Each point is reached from the start by the listed moves, each made once or not at all, plus a little noise. Is the number of moves made odd or even? Then give how often each move was made.

Moves:
(1): [ 70 -24   7]
(2): [32 77 -8]
Start: [ -9 -33  24]
Points:
[ 64 -54  29] -> odd (1, 0)
[ -8 -31  26] -> even (0, 0)

Moves:
(1): [ 55  -6 -43   7]
(2): [ 30  48  23 -15]
(3): [  6 -27  54  -7]
Start: [ -1  27   4 -30]
Points:
[ -2  26   5 -26] -> even (0, 0, 0)
[ 38  46  87 -52] -> even (0, 1, 1)
[ 54  19 -40 -27] -> odd (1, 0, 0)
[ 84  72 -19 -39] -> even (1, 1, 0)
[ 24  69  26 -47] -> odd (0, 1, 0)

Moves:
(1): [ 59  10  17  24   2 -10   0 -21  -3]
(2): [-20  88 -16  11  12  -6  30 -24  17]
(3): [-33 -11  81  29 -33  -6  16 -22  10]
(4): [  0  -7 -15  51 -12  39 -22  15  30]
(5): [-21 -11   5   4  80  26  -9 -37  47]
(6): [ 25  13  15 -39 -26  70  24   3   3]
Start: [-12 -13 -32 -13  36  15 -37  39 -26]
Points:
[-29  78 -29 -36 102 110  15 -23  40] -> odd (0, 1, 0, 0, 1, 1)
[ -3  73  69  18  73  88  28 -66  49] -> odd (1, 1, 1, 0, 1, 1)
[-63  63  37  28  15  -4  12  -8   3] -> even (0, 1, 1, 0, 0, 0)
[ 20 -23  59  91  -8  33 -44  14   7] -> odd (1, 0, 1, 1, 0, 0)
[ 44  -4  60  50 -24 108 -19  11  13] -> even (1, 0, 1, 1, 0, 1)

Moves:
(1): [ 53 -17 -20  12   4 -34  -1 -31  10  24   8]
(2): [12 30  3 -3 -5 -9 25 -3 -3 -4 27]
(3): [ 18 -15  36  31   2  22   7   6 -26   6   7]
(4): [-16  12 -20  42  12   8 -19 -16  -9  12 -11]
(5): [13 -4 -1 -8 38 17  6  9 15 -8 14]
(6): [ 20  55 -30 -21   4  33  29 -23   6  30 -12]
(7): [ -7  -8  -1  12 -23   6  33  27   4  13   9]
(8): [ 24  15 -16  -3  24  15 -18  62 -31   5   9]
(9): [ 22  10   6  14 -13  20 -15  22  53  -3  -1]
Start: [-15  22  18  -8  -5 -12  29  22   7  10   6]
Points:
[-6  8 32 69 22 39 56 47 -7 33 23] -> even (0, 0, 1, 1, 1, 0, 1, 0, 0)
[-23  14  17   4 -27  -7  62  49  11  23  13] -> odd (0, 0, 0, 0, 0, 0, 1, 0, 0)
[ 43  78  12  -1   0  14  21 104  26   7  41] -> odd (0, 1, 0, 0, 0, 0, 0, 1, 1)
[118 117 -38  -9   7  14  47  50  44  62  38] -> odd (1, 1, 0, 0, 0, 1, 0, 1, 1)
[ 33 114 -24 -25  -7  33  97  85 -16  54  38] -> even (0, 1, 0, 0, 0, 1, 1, 1, 0)
[ 59  90 -25 -14  25  77  64 121  54  43  25] -> odd (0, 0, 0, 0, 1, 1, 1, 1, 1)

Moves:
(1): [ 26   2  23 -36  14 -23  11  40  39 -18 -17   6]
(2): [ -9  40 -32 -30 -20  -2   0 -11  13  12 -25 -17]
(3): [  2 -10  18 -46  10  -4  -5   4 -41 -21   4  -7]
(4): [ 18 -24  21  25 -14 -29  -1 -34   6 -32 -28 -62]
(5): [ 18  46 -56   9  23 -13  22   1 -35   1  14 -15]
(6): [ -7  -9   0 -21 -27  15  42 -22  10 -20  14 -17]
(7): [-32  28  15  10  -5 -34  10  27  -5  -3   7   0]
(8): [-17  -3  30 -16  -3  26 -17  13  13  28  46 -83]
(9): [ -5  -6 -14  11  32 -10 -34 -43  41 -15  -6 -13]
(10): [  2  46  40 -29   7  -8  14 -67 -10  25 -15  22]
(11): [-13   3 -23  21 -41 -16 -28   5   9 -28  43  40]
Start: [ 25  -2  -4 -10 -40  17  -3  24   8   1  -9 -43]
Points:
[-28  41 -16 -85 -50 -19  12 -23  26 -43 -14 -96] -> odd (0, 1, 1, 0, 0, 1, 1, 0, 1, 0, 0)
[ 68  21  80 -49 -30 -45  23 -37  43 -25 -68 -74] -> odd (1, 0, 0, 1, 0, 0, 0, 0, 0, 1, 0)
[ 29  42  95 -59 -65 -64  73 -33  49 -47 -47 -93] -> odd (1, 0, 0, 1, 0, 1, 1, 0, 0, 1, 0)
[  34   -1   47  -62  -27   17  -10   78   61   14   22 -121] -> even (1, 0, 0, 0, 0, 0, 0, 1, 0, 0, 0)
[ 43  13 -32 -20 -69 -65 -57 -19 118 -80 -42 -88] -> odd (1, 1, 0, 1, 0, 0, 0, 0, 1, 0, 1)

Moves:
(1): [ 46   0  -4   7 -17  17  -1  -9   5   0  -6 -21  12  -2 -22  -5]
(2): [-18  25  11   0   4   1  18  -5  20   0 -15 -27   3  -4  -4  15]
(3): [ -2 -14  36  -2   5   2  12  -1   6   2 -22  24  -8  -7   2  -5]
(4): [ 12 -15 -21  37   8  21  -9 -28  -7  47 -33  27   5 -27  11 -17]
(5): [-16  14  -9  -3  16  19 -51  17   0  -3  16  -3  -4 -18  16  -5]
(6): [-22  -3 -28  -4   1  65   9   4  -8   1  18  42  31   6  -1 -15]
(7): [  7  -4   8 -20  24  12  23   5  -3  -2  -5  20 -20   2  -3   4]
(8): [-14  -7  12   5  11 -12  15  64  31  15  18   2  13  -2  16 -15]
(9): [  0   2  -8  11  12 -12 -19 -24  30  -1   2  -5   3  14 -24  -6]
(10): [-11 -13  -3 -15  -3   5  -4   3  -3  19 -11 -10   5  -5 -11 -10]
(11): [  4 -17  16  11   4   7   5  -1 -11   2  30   8 -14 -23  -6   6]
(12): [-10  24  -4 -20  18   6  -9   2 -18  -2  40  15  53 -29  10   8]
(13): [ 12 -21   3  30  16  -8   0 -34   4 -18 -26 -44   8 -13   9 -15]
(14): [  1  26   8  26  17  24  -5 -49 -35  20 -10   6  14  17   2 -26]
Start: [  4   7  40  -2  13  17   7 -59  -9 -11 -17  33  -5   6  35  21]
Points:
[ -16  -29    5   20   39   68   -7 -110   16  -11  -35   14   42    8
    7  -25] -> even (0, 0, 0, 0, 0, 1, 0, 0, 1, 1, 0, 0, 1, 0)
[  46  -14  -13   28   41  121   12 -110    7   35  -42   95   26   -1
   -4  -19] -> odd (1, 0, 0, 1, 0, 1, 1, 0, 1, 0, 0, 0, 0, 0)
[-16  -2  65  35  55  28  -2 -67   1  45  11  33  17   7  12 -30] -> odd (0, 0, 0, 0, 0, 0, 0, 1, 1, 1, 1, 0, 0, 1)

Moves:
(1): [ 24   8   9   3  11  -3   0   7 -21 -21  12   1   1 -11 -25  36  19  30
 -14 -15  -1  -3   8]
(2): [-16  17 -13   0  36  12  -3  14  -3 -23   4  18  18  -7  16  13   9  -4
  21   0   4   6  12]
(3): [  6  28  14  -5  -5 -12 -19   8 -14  -1 -13 -29  12  17 -24  -3  -7   2
 -13   5   4   7  -5]
(4): [  9   9  -3  23  21 -11   5  21  15   9   6  -6  -8  16   1  14   8   7
  33  -6  -2  -1   4]
(5): [ 11  -9   6   3   8  -3   1   2  -3 -18  -7  14   9  -8   8  -9  -6  -8
  -9   1   3  -7  16]
(6): [ -5  -4  -9   7  -9  16  -6  -4 -11  -1  -6 -10  11   9  -5   4   1  -7
  -8  19  -3  22  27]
(7): [-10  17   6   7  13  24   3  19   0   1  24  -2  16  13 -18   4  -9   6
 -26  18  -5  -2 -17]
(8): [-17  -5 -17   3   5  -6 -10  10 -11  -1  14 -20   8   9   3  -5   8   0
   0 -11  -7   8  -3]
(9): [-12 -17   2 -10 -10  20 -21   7  25  12  11 -34 -12 -19   5 -26  11  -8
  -9   2   3  12   5]
(10): [ 12  10  -6 -17  -7  -2   8  27  18  -8 -11   8  -8 -17  10   7  -1  23
  -4  -3  -1  18  -2]
(11): [  1  -4  10  -8   3  -9  -1  -8  -1  19   8   3  16  -4  -4  11  -8  -8
  -2   3   3  10 -10]
(12): [  5 -12  18 -22 -29  -7   2  -6   6   4   9  13 -18  20 -24 -17  11  -4
  24  -6 -17  -4 -26]
(13): [ 10   9  -8  -3 -21   7   7   3  -5   6  11  -7   8   6  -5  -4   4  -7
 -12  -5   5   1   9]
(14): [ 10  -8 -12 -11  18  19 -22   2   0  15   8   9 -16  19   2   6  -4  -5
  11  -6  -3  -3 -15]
(15): [  1  25  11  20   9  26 -14 -13 -22   2  22 -21  16  10   5  12 -26  -6
  10 -16 -14   5   2]
(16): [-21 -18  23  -9  -9  41  10  12  -7  22 -16  11   6  -6  10   6   5 -28
   7  -8  -3  -9   1]
(17): [ 10 -10   3  18  -5   8  -5  -9 -25   0 -12  -5   7   7  -2 -38  20   2
   9  -9  13   8  -4]
(18): [ -2   9   3 -11 -18  13 -18  25 -10  23  10  10  22  -5 -33   0  -9  28
  -6  -7  18  -2  23]
(19): [ -7 -13  -2  -5  18  15  21 -17  -8  -4 -16  -8  17   5 -11  -3 -20  -8
   8 -21  -6  -3  10]
(20): [ 16  10 -16   4 -17  -6 -12 -10   5 -17   6 -13   8   0 -24  12 -11  -1
  18   7   9 -13 -19]
Start: [-18  -2 -21  11  15  -9  -1   6  10  -2   8 -18  25  14 -16 -22   0  -9
 -10   3  15  -3  -8]
Points:
[ -46    5  -13    4  -23   37  -72   65    1   63   27 -105   90   27
  -89  -11   -1  -23   12    7   35   31   16] -> odd (0, 0, 1, 1, 0, 1, 0, 1, 1, 0, 1, 0, 0, 0, 0, 1, 0, 1, 0, 1)
[-13  13 -18  35  33 121 -68  49 -51  26 109 -80  83  76 -82   6  40 -43
  53 -28  -5  35 -34] -> odd (1, 1, 0, 1, 0, 1, 1, 1, 1, 0, 1, 1, 1, 1, 1, 1, 1, 0, 0, 1)
[ 11  -3  20  12  27  79 -22  28 -43  17 -28 -45  52  82 -47 -45 -18 -40
  61 -47 -17  29   2] -> odd (0, 0, 1, 1, 1, 1, 0, 0, 0, 1, 0, 1, 0, 1, 1, 1, 1, 0, 1, 0)
[ -54  -31   15  -17  -63   64  -68   48  -42   57    4  -84   58   44
  -85 -101   40  -23   -6  -16   22   37   12] -> even (0, 0, 1, 0, 0, 1, 0, 1, 1, 0, 0, 1, 0, 0, 0, 1, 1, 1, 0, 0)
[-25  -6  -6 -46  61  89 -33  53 -15   8  -9 -46  69   1 -43  26   9 -21
 -10 -18  12  56  23] -> even (1, 1, 1, 0, 0, 1, 0, 0, 1, 1, 1, 0, 0, 1, 0, 1, 0, 0, 1, 0)
[  44   -5   32  -43  -49   62  -46   63  -64   38    0   -1   71   38
 -107  -24   25    9  -27  -29   34   36   18] -> even (1, 0, 1, 0, 1, 1, 0, 0, 0, 1, 1, 1, 1, 1, 0, 1, 1, 1, 0, 0)
